Every row gives one point. Each copy is the shape, with its points in the same order, stretched, turned, moved and blurred by noise. Some copies are also mirrored. Which?

Shape:
array([[ -3,  34, -13],
       [ 16,  41, -19],
       [  1, -40, -19],
       [ -3, -29,  12],
       [-14, -14,  38],
       [-34,  14,  29]])
Copy 1:
array([[ 16,  16,   2],
       [ 18,   9,   4],
       [-23,  -5,  22],
       [-32,  -5,  -5],
       [-30,   7, -21],
       [-20,  38, -14]])
Copy 1 is: mirrored
Copy 2:
array([[ 43,  17,  29],
       [ 57,  -4,  26],
       [-48, -10,  15],
       [-25,   7,  -8],
       [ -3,  33, -25],
       [ 25,  55,  -3]])
Copy 2 is: mirrored
Copy 3:
array([[-15,  28, -35],
       [-42,  16, -43],
       [ -1, -14,  37],
       [ 28, -27,  22],
       [ 60, -24,  15],
       [ 56,  21,  -6]])
Copy 3 is: only turned

Shape:
array([[  2,  34, -18,  25],
       [ 21, -22,   0, -14],
       [-11,  -6,   5,  29],
       [ 18,  14, -13, -10],
       [ 41,  16,  23, -44],
       [-13, -16,  -1,  32],
       [-13, -16, -10, -18],
       [-18,   6,  27,   2]])
Copy 1:
array([[-38,   4,  10, -20],
       [  7,   7,  -8,  -2],
       [-35,  15,   3,  11],
       [ -1,  -1,   4, -25],
       [ 20, -38,   1, -16],
       [-33,  25,  -1,  14],
       [  9,  21,  15,   3],
       [-19,  -8,  21,  19]])
Copy 1 is: mirrored
Copy 2:
array([[ 18, -26, -42,  12],
       [ 19,  21,  32,  -2],
       [ 22, -46,   2, -10],
       [  8,  18,  -9,  10],
       [-33,  51,  20,  48],
       [ 33, -47,   7, -21],
       [  0,   1,  13, -33],
       [-24, -39,   3,   1]])
Copy 2 is: only turned
Copy 3:
array([[-16,  -4,   6,  39],
       [ 16, -14,  -4, -33],
       [-19,  22,  14,  -3],
       [ 12, -18,  -5,   6],
       [ 56, -29,  23, -15],
       [-27,  24,   4,  -7],
       [  7,  17, -33, -14],
       [  6,  38,  17,   1]])
Copy 3 is: only turned
Copy 4:
array([[  3, -29,  11,  -4],
       [ 16,  30,  25, -17],
       [-17, -13,  25,  21],
       [ 19,   6,   9, -26],
       [ -2,  26,   4, -60],
       [ -8,  -7,  29,  28],
       [ 22,  30,  -3,   4],
       [-31,  -1,   1,   8]])
Copy 4 is: mirrored

Shape:
array([[ 19, -10, -16,   9,   9,   9],
       [ -7,  -2,  32, -13, -20,  -1],
       [ 21,   7,  15,  17, -20,  22],
       [  5, -28,  26, -14,   9, -15],
       [  6,  15,  15, -21,   2,  20],
       [ -5,  -7,  20,   8,  -5,  25],
       [-13,  22,  10,  24,  -6, -14],
       [ 15,  20, -15,   9,  28,   9],
       [ 16, -29,  -7,   8,  30, -11],
       [  2,   4,  -8,  12, -15,  -7],
       [ 14,  15,   6,  28, -18,  33],
       [-20,  26,   3,  -4,  17,  20]])
Copy 1:
array([[ -9,  16,   3,   7, -11,  31],
       [ 23, -27,  27,  13,   6,  11],
       [  0, -21,  16,  -1,  12,  55],
       [ 21,  -9,  18,  36, -29,   3],
       [ 28, -12,   4,  21,  19,  33],
       [  4, -15,  32,  16,  23,  35],
       [-30, -32,   9, -15,  12,   0],
       [-24,   7, -25,   8,   6,  32],
       [-14,  20,   0,  25, -33,   6],
       [-10, -10,  13, -14,  -5,   6],
       [-16, -20,  19, -14,  31,  60],
       [ -1,  -9,   5,   9,  39,  11]])
Copy 1 is: mirrored
Copy 2:
array([[ 25,  26,   6, -12, -21,  12],
       [ -2, -14,  -2,  26,   8,   0],
       [ 14,  18, -14,  13, -18,  -7],
       [ 34, -15,  12,   6,  -6,  10],
       [-19, -13, -10,  -1, -17,   6],
       [  4,   2, -22,  -1,   1,   8],
       [  1,   8,   2,   4,  26, -25],
       [  4,  13,   2, -31, -19,  -4],
       [ 49,  13,  17, -23, -16,  14],
       [  9,  21,  11,  13,   6,  -3],
       [  4,  26, -23,   2, -12,  -8],
       [-36,  -9, -17, -22,  10,   0]])
Copy 2 is: mirrored

Shape:
array([[-14,  -6,  -9,  -8,   8, -21,   8, -14],
       [  9, -17, -22,   7,  -4,  -3,   5,  -1],
       [ -2,  19,  11,  57,  -9, -21,  16,  19],
       [-14, -23,  -6,  -6, -20,  12,   9, -10],
       [ 16,  14,  50,  18,   9,  -3,  -4,   3],
       [ -3, -14,  19,  -6, -19,  -7,  18,  15],
       [ 15,   5,  21,  20,  16, -12, -21,  43],
       [  2,  15,  11,  31,   8,  -4,  17,  25],
       [ 20,   6,   2, -20, -13,   4,   9,  -2],
       [-10,  -3,  -4,  26, -21, -22,  23,  -9],
       [  1,  14,   9,   9, -26,  -6, -13,  -9],
       [-15,   4,  -7, -13, -10,   3,  -2, -12]])
Copy 1:
array([[-27,  24,   5,   8,   7,  -2,  -6,  12],
       [  1,  10, -10,  -5,  -8,  -4,   5,  -1],
       [ 15,  -6,  22, -37, -11, -12, -26,  39],
       [  5,   0, -20,  25,  14, -18,  15,   2],
       [ -7, -16,  60, -24,   6,  -4,  -5, -12],
       [  3,  -6,   3,  19, -10, -19,  19,  12],
       [-11, -22,  43, -39, -30,  25,  10,   0],
       [ 14,  -1,  30, -37,  -7, -10,   0,  31],
       [ 21,  10,   9,  20, -10,  -6,  13,  -5],
       [  3,  11,  -9,   4,  -2, -22, -21,  27],
       [ 14,  -8,   6,  21,  -1,   8, -18,  -2],
       [  5,   9,  -4,  26,  13,   3,   0,   8]])
Copy 1 is: only turned
Copy 2:
array([[ 23,   9,   6, -14,  -3, -10,   5,  -8],
       [ -8,  -5,   4,   1,  17,  -2, -23,   7],
       [ 38,  -2, -20,  39,  -8, -46,   8,  46],
       [-18,  25, -10,  -3,   9,  17, -17,   2],
       [  4, -24,   9,  16, -32,   1,  46,   3],
       [ -9,  39,  -1,  -9,   4,  14,   9,  23],
       [-14, -15,  -4,  -9,  -5, -45,  52,  16],
       [ 22,  -8, -20,   5, -17, -21,  23,  48],
       [-21,   2,  25, -11, -20,  29,  -6,   5],
       [ 33,  23,   0,  26,   4, -16, -23,  22],
       [ -9,   2,  17,  21, -16, -15,  -6, -11],
       [-10,   8,   5, -11, -20,   1,  -4, -15]])
Copy 2 is: mirrored
Copy 3:
array([[-19,  14, -13,   5,   2, -19,  -3,  -9],
       [ 11,  16, -27, -11,   1,   3,  20,  14],
       [ -3,  50,   9, -10, -56,  16,  20,   6],
       [ 18,  -6,  -9, -35,  16,  -6,  10,  -7],
       [ -5, -11,   8,  20, -40,  24, -28,  -9],
       [  1, -25,   1, -20, -29,   6,  21, -19],
       [-11,   0,  19,  25, -40,  44,  33,  -7],
       [ 12,  21,  11,   6, -43,   8,  24,  -2],
       [  6, -30,  -7,  -9, -18,  -5,   0,  22],
       [ -5,  34, -16, -27, -27,  -8,   5,   2],
       [-13,   3,  13, -27, -11,  12, -12,  19],
       [ -3,  -4,  11, -21,  14, -15,  -2,   4]])
Copy 3 is: only turned
